Rows are points. Each copy is the shape, with its points in the same order, stretched, turned, moved and blurred by noise. Is it also mirrored, or only turned?

Shape:
0: +0.05 -0.12 +0.74
1: +0.13 -0.05 -0.31
2: +0.03 -0.44 -0.33
3: -0.41 +0.42 +0.59
4: +0.22 -0.06 -0.15
5: -0.05 -0.29 -0.18
Copy 1:
0: +0.47 -0.46 -0.04
1: -0.06 +0.29 -0.24
2: +0.13 +0.61 +0.02
3: +0.09 -0.59 +0.31
4: -0.05 +0.17 -0.32
5: +0.13 +0.30 -0.02
Copy 1 is: mirrored
Copy 2 (6 x 3):
0: -0.74 +0.22 +0.57
1: +0.18 +0.31 -0.23
2: +0.40 +0.39 +0.16
3: -0.76 -0.59 +0.16
4: -0.03 +0.38 -0.14
5: +0.20 +0.16 +0.19
Copy 2 is: only turned
Copy 3:
0: -0.23 -0.05 -0.64
1: +0.30 -0.07 +0.19
2: +0.20 -0.46 +0.18
3: -0.64 +0.78 -0.33
4: +0.32 -0.10 +0.04
5: +0.07 -0.24 +0.11
Copy 3 is: mirrored

Shape (9 x 4):
0: +0.20 +0.03 +0.01 -0.27
1: -0.19 -0.32 +0.34 -0.23
2: -0.02 -0.45 -0.40 +0.36
3: +0.12 +0.28 +0.34 -0.33
4: -0.23 +0.27 -0.41 -0.26
5: -0.12 -0.25 +0.04 -0.17
6: +0.50 -0.10 -0.16 -0.10
7: +0.55 +0.31 +0.25 +0.38
8: +0.15 -0.14 +0.19 -0.18
Copy 1:
0: -0.29 +0.13 -0.10 -0.37
1: -0.64 +0.11 +0.24 -0.07
2: +0.73 -0.60 +0.00 +0.04
3: -0.84 +0.35 -0.12 -0.29
4: +0.28 +0.60 -0.11 -0.54
5: -0.21 +0.01 +0.12 -0.28
6: +0.09 -0.38 -0.14 -0.44
7: -0.36 -0.61 -0.41 +0.31
8: -0.46 -0.08 +0.03 -0.21
Copy 1 is: mirrored
Copy 2 (9 x 4):
0: -0.17 -0.33 +0.09 +0.11
1: +0.13 +0.31 +0.37 +0.41
2: +0.82 -0.10 -0.43 +0.14
3: -0.63 -0.08 +0.17 +0.16
4: +0.08 -0.16 +0.17 -0.77
5: +0.23 +0.07 +0.20 +0.18
6: -0.04 -0.66 -0.22 +0.31
7: -0.69 -0.26 -0.82 +0.56
8: -0.13 -0.15 +0.11 +0.40
Copy 2 is: mirrored

Shape, 8 rows:
0: -0.10 -0.41 +0.03 -0.11
1: +0.15 +0.03 -0.15 +0.38
2: +0.16 -0.31 +0.06 -0.44
3: +0.40 -0.13 -0.18 +0.60
4: -0.45 -0.32 +0.09 +0.16
5: +0.35 +0.02 -0.42 +0.53
6: +0.23 +0.45 +0.03 -0.33
7: +0.42 +0.18 -0.57 +0.29
Copy 1:
0: +0.34 +0.09 +0.26 +0.41
1: -0.05 +0.30 -0.15 -0.25
2: +0.46 -0.12 +0.14 +0.47
3: +0.10 +0.44 -0.51 -0.31
4: +0.06 +0.22 +0.49 +0.14
5: +0.01 +0.47 -0.48 -0.15
6: -0.25 -0.35 -0.01 -0.26
7: -0.03 +0.37 -0.57 -0.03
Copy 1 is: only turned
Copy 2:
0: +0.22 +0.04 -0.43 +0.00
1: -0.10 +0.30 +0.34 -0.29
2: +0.37 +0.10 -0.27 +0.52
3: +0.24 +0.59 +0.57 -0.43
4: +0.01 -0.25 -0.49 -0.43
5: -0.07 +0.73 +0.54 -0.28
6: -0.34 -0.09 +0.29 +0.64
7: -0.29 +0.76 +0.55 +0.10
Copy 2 is: mirrored
